Every row gives one point. To make a cloud, some directions were put in groups of two or more. Within a group, all points are equally far from the middle, so they leave a hole (a ring in 2 directions, a hollow ball in 3). The other directions are filled evenly. Then the cloud was stretched, turned, moved and blurred a little. Count the holes, and give their numbers of directions, smallest first.
In the rows, 128 means zero.

Cloud:
[[164 158 146]
 [100 145 135]
 [114 165 123]
 [106 129 156]
 [168 168  73]
 [152 162 163]
 [131  78 117]
 [120  78 127]
 [ 82 110 106]
 [164  77 122]
 [165  72 129]
 [176 157 147]
 [176  72 138]
 [102 119  96]
 [188 155 143]
 [146  70 161]
 [107 136 112]
 [175  84 145]
 [138 163 157]]
Holes: 0

Cloud, 20 rows:
[[119 154 168]
 [110 159  78]
 [170  72 142]
 [167 138 106]
 [ 94  82 111]
 [132 148 129]
 [ 63 128 154]
 [158 166 118]
 [138 178 119]
 [124 137 116]
 [139 122 215]
 [118  79  89]
 [150 137 128]
 [134 181 124]
 [148 134 189]
 [ 84  94 106]
 [ 98 175  98]
 [163  82 157]
 [130 167 106]
 [126  85 107]]
Holes: 0

Cloud (28 x 4):
[[134 129  90 118]
 [113  90 179 177]
 [121  96  73 120]
 [107 152 149 188]
 [160 130 142 175]
 [ 86 128  80 120]
 [107 187 162 108]
 [120 176 131  78]
 [139  66 167 110]
 [146 101 107 134]
 [109 129 153  89]
 [110  81  88 112]
 [137 147 172 109]
 [170 150 200 107]
 [110 110 141  51]
 [123  84 132  73]
 [179 130 111 117]
 [187 117 119 161]
 [159  75 157 111]
 [152 131 151  83]
 [179 112 121 103]
 [129 155 113  75]
 [151  84 150 107]
 [128  64 173 157]
 [138 125 172 126]
 [ 72 145 136 171]
 [ 94  84 145 156]
 [107 126 125 131]]
Holes: 0

Cloud:
[[ 96 140 120  92 125 157]
 [159  75 169 154 139 129]
 [164 137 158 146  75 181]
 [185 127  93  91 108 146]
 [151 187 108 102 132  80]
 [159 157 138 174  68 143]
 [177 162 137 113  81 164]
 [189 125 158  88 161 136]
 [102 129 176 173 141  99]
 [149  97  89 103 120 157]
 [143  75 155 141 114  92]
 [164 161 137 172  72 106]
 [157 103 173 106  69 109]
 [118  80 122 152  82 147]
 [187  92 143 149 132 103]
 [102 146  90 162 123 127]
 [154 118 119  75  93 154]
 [ 93 106 133 145 174 139]
 [129 157 158 192 109 168]
 [ 94 132 150 184 160 135]
 [148 159  89 174 106 115]
 [148 149 176 181 114 178]
 [119 166 113 141 175 153]
 [127  85 104 124 139 168]
 [140  84 134 114 161  99]
 [ 99 104 193 152 125 106]
 [114 111 168 124  73  92]
 [ 98 154 190 177 132 150]
 [106 100 137 125 181 130]
 [149 152 102 185 108 143]
 [140 112 155  93 103 190]
 [123 143 127 164 119  67]
 [128  77 115 140 137 170]
 [113 131 167 102  77  94]
 [105 132 135 134 188 114]
 [181 145 189 156 111 113]
 [123 190 136 115  84 119]
 [185 118 169 127  71 112]
 [133 178 149  98 158  87]
 [101  96 184 158 134 107]
 [118 113  87  95 116 127]
 [ 81 121 175 129  96 172]
 [ 95  95 116 158  91 136]
 [205 132 100 124 132  93]
 [170 187 152 124  82 104]
 [187 134 154 103  66 125]
 [207 135 114 100 141  98]
 [109 111 149 150  96  76]
 [101 174 148 133  78 137]
 [192 181 115 102 136  90]
 [188 157 148 110 176 135]
 [ 93 152 119 105 144 157]
 [130 124 163  78  91  98]
 [168 150 174 178 123  99]
 [146 191 118 117 121 160]]
Holes: 3 (2, 2, 2)

Cloud:
[[ 48 157 147 160 110 145 136 115]
 [134  80 179 112  99 128  76 143]
 [ 77 142 116  91 139 162 145 114]
 [140  92 157 100 111  92 105  86]
 [148 118 157 154 171 112 116  72]
 [151 130  75 158 114 110 119 188]
 [133 125 114 179 120 176 160 167]
 [149 165 140 170  99  56 115 132]
 [143 137 166 148  83  80 158 109]
 [139 121 124 117 192 157  94 137]
 [ 71  94 133 177 151  97 131 170]
 [ 61 150 144 150 110 102 136  81]
 [ 77  79 127 126 117 109 169 172]
 [106 176 114 184 111  70 139 106]
 [ 84  83 137 175 141 149 124 165]
 [153 112 161 102 109 166 131 190]
 [102 152 147 173  67  99 160 134]
 [112 197 154 115 157 139 139 173]
 [154 123 177 111 119  83 153 174]
 [133  97 121 168 159 177 159 144]
 [123 135  90 176  85  95 173 109]
 [108 156  93 138 112 107 162 200]
 [ 92 166 168 143 127 131 117  68]
 [202 129 134 161 153 139 109 146]
 [ 85  87 143 187 143 117 114 164]
 [124 126 110  78 163 151 112 107]
 [120 126 139 124 177  80  88 167]
 [ 66 140 135 170 122 170 102 123]
 [152 158 145 122 138 102 183 173]
 [150 116 102 189 120 104 127 184]
 [141  84 150 140  89  80 120  88]
 [170 181 129 131 143 122  64 116]
 [153 104 169  99 111 150 142  89]
 [ 92 104 154 180 174 135 153 172]
 [182 132 168 144 167 160 148 133]
 [119 148 111 160 191 155 103 114]
 [140 123 137 110 140 159 195 162]
 [132 146 107 163 133  91 176 190]
 [159 149 114 103  95 159  91 178]
 [ 95  98 152 173 106 146 184 122]
 [149  99 156 140  79  70 128 105]
 [152 128  95 195 102  72 125 134]
 [147 175 159 117  87 172  85 125]
 [ 86 124 102  99  88  98  76 131]
 [160 120 162 186 149 141 153  92]
 [147 129 170 164 148  82 180 132]
 [ 79 167 115 138 100 179 137 147]
 [ 84 156 142  88 126 180 120 127]
 [105 128 135 161 196 166 134 133]
 [136 174 132 138 143 152 164 193]
 [113 144 157 108 159  64  96 145]
 [ 87 165 107 160  99 109 129  72]
 [ 87 170 116 108  97 130 157 180]
 [156 178 122  97 115  82  88 122]
 [148 113 172  99  96  97 136 185]
 [ 77 163 130 109 161 160 137 178]
 [125 152 162 132 192 158  90 147]
 [ 94 180 125 195 131 106 152 169]
 [116 190 157 132 108 117 120  77]
 [113 142  90 181 140 110  70 111]
 [139 175 126 110 140  74  81 153]
 [148  76 115 112  90 136 111 173]
 [144 190 133 156 160 162 119 171]
 [118  96 184  92 110 100 142 172]
 [163 170 189 160 111 156 121 133]
 [135 154 111 114 101 163 109 195]
 [ 93 173 100 182 133  71 143 123]
 [100 108 124  74 114  95 114 105]
 [120 169 141 118  79 184 106 127]
 [ 87 101 129 129  93  82  80 101]
 [137 104  97 137 151  96 195 145]
 [ 83 158 125 169 101 173  95 123]
 [141  98 166 125 110 106 132  67]
 [124  98 118 180 150 108 164  82]
 [121  94 124 158 111 176 169 115]
 [ 95 126 206 145 132 125  75 141]
 [150 174  90 157 149 165 161 134]
 [ 88 144 171 128 127  95 125  75]
 [147 163 150 114 168 141  66 103]]
Holes: 3 (2, 3, 3)

Cloud, 98 rows:
[[133  95  78 122 177 135 100 125 153]
 [ 85 114 110  92 194 163 166 153 129]
 [153 143 110 131 101 145 135 176  73]
 [ 76 106 105  81 196 178 122 116 120]
 [125 170 156 167  66 114  93 110 156]
 [127 124 162  71 113 166 148 188 124]
 [172 122 132  90 136 124  94 116 124]
 [ 72 140 100 110 114 134 142 155  86]
 [162 140 112  95 115  84 146 157  69]
 [129 105  88  68 100 130  84  97 153]
 [134  92 195 151 153 134 162 160 173]
 [152 122 133 123 103 164  65 161 111]
 [ 97 129 136 161 102 149 130 138 154]
 [120 147 126 164  86 101  94 145  71]
 [ 96 145 162 126  83 129  93 122 167]
 [100 110 133 171 115 168 112 161 131]
 [171 103  97 155 190 134 172  75 151]
 [148  68 164 137 158 143 179 119 154]
 [113  98 115 125 125 130 190 115 175]
 [ 99  70 129  99 123  97  94 132 176]
 [114 140 143 118 170 174 105 166 116]
 [162 146 160 109 103 108  89  98 118]
 [172 167 127 129 113 151 180 127 123]
 [162 144  74 116 175 132 104  81  98]
 [152 148  60 116 168 147 180 125 108]
 [112 147 115 101  83 154 178 148 156]
 [179 124  74 134  76 176 104  93 123]
 [123 153  92 132 170 108 122  87 155]
 [ 93 111 104 168  97 107 137 115 120]
 [152  93  65 137 118  90 148 160 107]
 [111  79 124 189 146 172  88 142 216]
 [134 102 191 101 115  84 148 163 138]
 [132 104  90 123 126 184 155 100 179]
 [108  84 105  75 151  86 134 132 153]
 [126 152 135 112 119 137 150 132  58]
 [161 166 163 165  90 105 133  75 103]
 [152 141  91 106 156 122  67 163 118]
 [176 133  76 141 144  86 139 149 138]
 [114 132 137 123  99 185 101 115  68]
 [123 118  63 129 122  96 115  54 101]
 [181 147 120 149  68 112 136 138 113]
 [175 154 167 180 154 133  73  88 130]
 [ 88 101 151 125 104 143 107  67 146]
 [165  97  80 151 119  87 186 152 152]
 [173 112 139  75 168 111 141  57 165]
 [127  89  75 131 195 145  97  87 112]
 [161 148 182  95 135 141  99  96 144]
 [105 157 171 128 116 102  96 121 148]
 [130 130 121  65 143 143 143 115 186]
 [105  89 129 149 171  94 107 121 119]
 [185 127 129 136  99 183 116 104 108]
 [102 123 155 132 181 156 122 185 136]
 [170 128  88 137 189 167 160 152 173]
 [168 100 162 178  93 102 112 105 157]
 [146 109 140  81 182 114  54  78  64]
 [157  99 122  58 122 169  98 162 101]
 [121  91  86 132 145 100 108 126 155]
 [102 132 123 171 143 147 162  94 111]
 [149  66 115 131  94 147 186 119 162]
 [141 156 128 151 164 140 123 160 198]
 [142 115  53  88 131 161 144 136 113]
 [ 74 137 112  87 183 134 121 152 116]
 [149  88 144 166  59 120 105 149 146]
 [138 151  90 113  92 173  73 145  77]
 [160 148 116  75 109 124 114  78 135]
 [136  67  97  79 167 182  84 107 147]
 [ 96 101 175  89  85 123 156 125 122]
 [ 95  89 161 149 149 150 106 155 190]
 [127  94 135 158  83 156 161  90 103]
 [ 97  75 117 133 206 167 129 124 111]
 [ 52 129  95  81 125 118  95  80  84]
 [143  68  96  68 129 153 163 117  95]
 [166 109 145  72  75 129 115 108 117]
 [140 148 136 144 172 206 150 103 175]
 [145 122 145 133 104 171 113 132  86]
 [165  99  83 133 110 182 193  86 167]
 [130 117 136 162 107  95 196  72  82]
 [180  98 117 147 150 106 110 142 142]
 [ 93 107 156 150 173 141  68 148 124]
 [140  68  94  62 140 153 151 127 124]
 [ 96  93 124 114 118 120 145 160  64]
 [164 142 115 136 106  89  78 140  95]
 [105 117 135  73 171 202 114 107 181]
 [106 160  97  92 130 147 118 123 116]
 [146 150 155  68 121 121 128 138 113]
 [182  91 114 155  90 130 127 107 154]
 [140 147 113  70 163 182 143 139  68]
 [125 131  51 146 114 100  99  85 126]
 [158 128 181 117 115 155 176 103 106]
 [176 114  93 144 117 170 135 113  53]
 [105  90 100 143 179 150  81  68 132]
 [121  66 170 129 164 174 116  87 158]
 [ 95 113 115 140 130 159 179 129 133]
 [120  72 127  85  97 105 133 109 115]
 [156 102 137  82 103 137 177 108  58]
 [156 126  78 143 178 156 183 144 171]
 [112 153  39 142 124  94 117 133 119]
 [169 108 108 103 162  90 157 121 158]]
Holes: 1 (3)

Cloud:
[[178  65  69 117 101 103 123 114 155]
 [187 120  75 114 122 142 166 137 164]
 [124 143 108 147 141 182 128 112 154]
 [135  64 151  81 111 146  73 144  80]
 [135 178 114 167 123 123 145 135  90]
 [106 113 140 107 138 147 122 106 187]
 [147 113  60 162  60 108 157 104 142]
 [119 145 100 156 109 106  79 175  79]
 [174 103 176  77  72 117 123  79 149]
 [149 123 137 108 116 114 166  78  85]
 [111 102  49 107 136  85 120 137 141]
 [169 112  93 107  72 159 102  80 152]
 [140 120 177 114 113  99  83 165 106]
 [134 106  55 147 142 110 129 168 107]
 [187  77 187  91 107 130 101 110 163]
 [188 129 101 131  70 163 142 170 142]
 [118  89  89 121 173 133 127 119 139]
 [114 164 124 100  80 102 117 106  84]
 [121  75 107  62 107 143 158 153 129]
 [108 102 138  43 122 144  98 111 159]
 [ 90  71 132  62 106  98  87 140 121]
 [158 105  85 144 147 123  67  98  93]
 [159  99  93  94 121 187  67 138 120]
 [181 140 157 172 112 122 112 169 144]
 [170 142  87 132 108  97  59 169 138]
 [119  92 120 159 111 140 179 129 140]
 [108 130 106 126 127 124 196 108 122]
 [142 125 148 174 144 121  87 149 128]
 [118 179 102 135  95  91 118 166 143]
 [133 132 166 157 103 137 186 124 126]
 [152 136 116 137  81  59 122  75 126]
 [128  74  93  61  87 163 102 124 131]
 [122 169 151 135 118 151 130 163 164]
 [167 103 151  87 139 152 160  96 194]
 [134 115 115  80 107 174 129 198 126]
 [151  74 122 111 157 145 125 160  78]
 [111 180 130 123 129 131 146 144 175]
 [169 121 141 128 156 109 169  79 182]
 [153  76  78 138  93 128 153 157 174]
 [100 124  80 115 137 168  89 119 130]
 [171 107  63 132  75 109 152 126 106]
 [153  75 146 132 121 117  56 132  82]
 [137  85  70 149  81 125 150 148 109]
 [136  98  93  57  99 102 132 122 192]
 [163 121 163  65 169 143  94 141 111]
 [117 182 119 151 154 131 119 163 104]
 [158  78 125  83 134 103 124 104 201]
 [148 125  80 109 165 145 174 117  83]
 [171 138 114  87  86 148 118  99 210]
 [167 153 122  97  82  76  98 105 120]
 [109  93 100 127  97 101 110 141 194]
 [186 126 143 154  56 129  90 155 115]
 [112 158 146  86  86 100  97 172 120]
 [168 122  99 149  64 166 120 161  94]
 [112 102  92 125  92 161  86 186 112]
 [110 120 115 168 143 118 142 142 136]
 [127 108 159 129  81 180 127  79 140]
 [124 164  75 122 123 132 127 197 144]
 [121 136 137 144  95  58 120 108 109]
 [110 137 124 107 127 144 168 173  65]
 [149  96 140 153 120  59 111  69 154]
 [130  84 100 111  91  46 103 131 145]
 [155  81  93 123  83  65 117  76 191]
 [164 125 151 138  63  74 144  61 130]
 [133 156 112 100  98 194 171 118 116]
 [147 157 118 105  92  96 111  70 119]
 [140 111 134  75 143 118 143  76 185]
 [137 106 166 136  68 151  93  73 160]
 [158 166 127 112 107 148 148  76 104]
 [133 134  94 183 110  78 145 118 133]
 [131 163 152 170  73 115 157 121 123]
 [153 159  92 150 103 161 131  89  89]
 [126 135 130  64  91 116 135 180 160]
 [150 159 182 113 142 153 118 151 125]
 [140 141 113 137 181 182 126 107  98]
 [191 157 135 146 112 174 100 143 170]
 [201 139 101 105 104  99 150 115 154]
 [151  82 135  99  92 121 146 167 192]
 [195 150 123 106 126 127 106 150 185]
 [124  74 153  95  92 143  93  86 163]
 [129  48 150 124  77  88 131 111 153]
 [136  84 123  84  99 107  72  78 146]
 [142 144 131 106 148  82 164 121 107]
 [132  71 163  94  49 137 103 130 151]
 [155  89 164  92 133 125 115 121  61]
 [141 127  79 119  79  86  95 185 160]
 [191 122 120  99  70  78 151 114 155]
 [ 97 141 133  92 124 112 174 102 176]
 [147 113 101 118 117 132 128  48 133]
 [112 139 130  90 136 161  86  85 125]
 [174 125 157 124 141 165 154 158 153]
 [ 92 117 141 111 160 145  96 138 143]
 [165  93 129  95  72  53 109 108 135]
 [164 116 125 180 100 166  74 132 120]
 [172 122 127  97 171 106  95 166 132]
 [130 128 113  84  65 128  66 113 132]
 [112  88 146 120  69 145 102  89 125]
 [ 80 134 106 122 119 126  90 157 141]
 [154 147  83 144 118 118 141  97  66]
 [138 109  60 151 114 106  99 182  98]
 [159  91 204 127 101 150  98  82 161]]
Holes: 1 (8)
